Each row is a point. A path goes straight from each point to the next, and from the last back to the first. The post is the endless flat space through its rows: a point in 2 columns, a line in 3, a plane in 4, and so on, so that a path can go around it. How many times does the path go around the post? Going back the other way cancels.

Post:
[[0.25 0.02]]
Path:
[[ 0.07  0.34]
 [ 0.46  0.12]
 [ 0.41 -0.06]
 [ 0.64  0.18]
 [ 0.44 -0.45]
 [ 0.03 -0.23]
 [-0.03  0.30]
 [ 0.59  0.61]
 [ 0.92  0.18]
 [ 0.36 -0.11]
 [-0.05 -0.23]
 [-0.14  0.32]
 [ 0.33  0.60]
 [ 0.85  0.01]
 [ 0.51 -0.50]
 [ 0.00 -0.46]
 [ 0.07 -0.01]]
Times around: 3

Post:
[[-0.20 -0.14  0.71 -0.38  0.41 -0.32 -0.24  0.42]
 [-0.31  0.40  0.53  0.83  0.05  0.19  0.24  0.43]
 [ 0.41 -0.25  0.11 -0.14 -0.59  0.86  0.63  0.04]
 [-0.15 -0.10  0.39  0.70 -0.30  0.35  0.50 -0.25]
 [-0.14  0.30  0.14 -0.21 -0.53 -0.12  0.28 -0.22]
 [ 0.24 -0.27 -0.21 -0.53  0.28 -0.33 -0.89  0.10]
 [-0.40 -0.10  0.25  0.24  0.50  0.11  0.10  0.39]]
Path (24 x 8):
[[-0.53 -0.16  0.39 -0.60  0.34 -0.42  0.41  0.37]
 [-0.51 -0.15  0.20  0.22 -0.03 -0.09 -0.26  0.47]
 [-0.22  0.25  0.18  0.21 -0.48  0.39 -0.51 -0.14]
 [ 0.02  0.24  0.53 -0.01 -0.13  0.21 -0.01  0.22]
 [ 0.41 -0.15 -0.60  0.46  0.19  0.58 -0.20  0.08]
 [ 0.14 -0.38  0.77  0.33  0.10 -0.34 -0.25  0.01]
 [ 0.11  0.24 -0.19  0.11 -0.34 -0.74 -0.93  0.27]
 [-0.54  0.12  0.12  0.23 -0.16  0.68  0.17  0.60]
 [-0.32  0.42  0.18 -0.24  0.00 -0.01 -0.11  0.12]
 [ 0.07  0.22  0.40 -0.57  0.60 -0.55 -0.71 -0.24]
 [-0.28  0.59  0.25 -0.11  0.14 -0.38  0.83 -0.08]
 [ 0.33  0.30 -0.28  0.05  0.34  0.08 -0.49  0.11]
 [ 0.31 -0.42 -0.08  0.29  0.26  1.10 -0.18  0.04]
 [-0.05 -0.30  0.06  0.63  0.08  0.58 -0.10  0.17]
 [ 0.10 -0.72  0.83 -0.03 -0.24  0.20  0.32  0.08]
 [-0.50 -0.12 -0.01  0.24 -0.05 -0.16  0.70  0.57]
 [-0.21 -0.20  0.07 -0.01  0.04  0.57  0.28  0.70]
 [-0.30  0.21  0.23 -0.18  0.26  0.24 -0.53  0.48]
 [-0.12 -0.10  0.43  0.24 -0.17  0.04 -0.68  0.31]
 [-0.73 -0.86  0.02  0.85  0.26  0.40  0.61  0.02]
 [ 0.08  0.59  0.35 -0.02 -0.40  0.32  0.53  0.84]
 [ 0.42 -0.20 -0.73 -0.60  0.05  0.17  0.16 -0.33]
 [-0.42  0.08  0.70  0.17  0.61  0.21  0.54  0.12]
 [-0.35  0.64  0.16  0.03  0.25 -0.51  0.00  0.48]]
Times around: 1
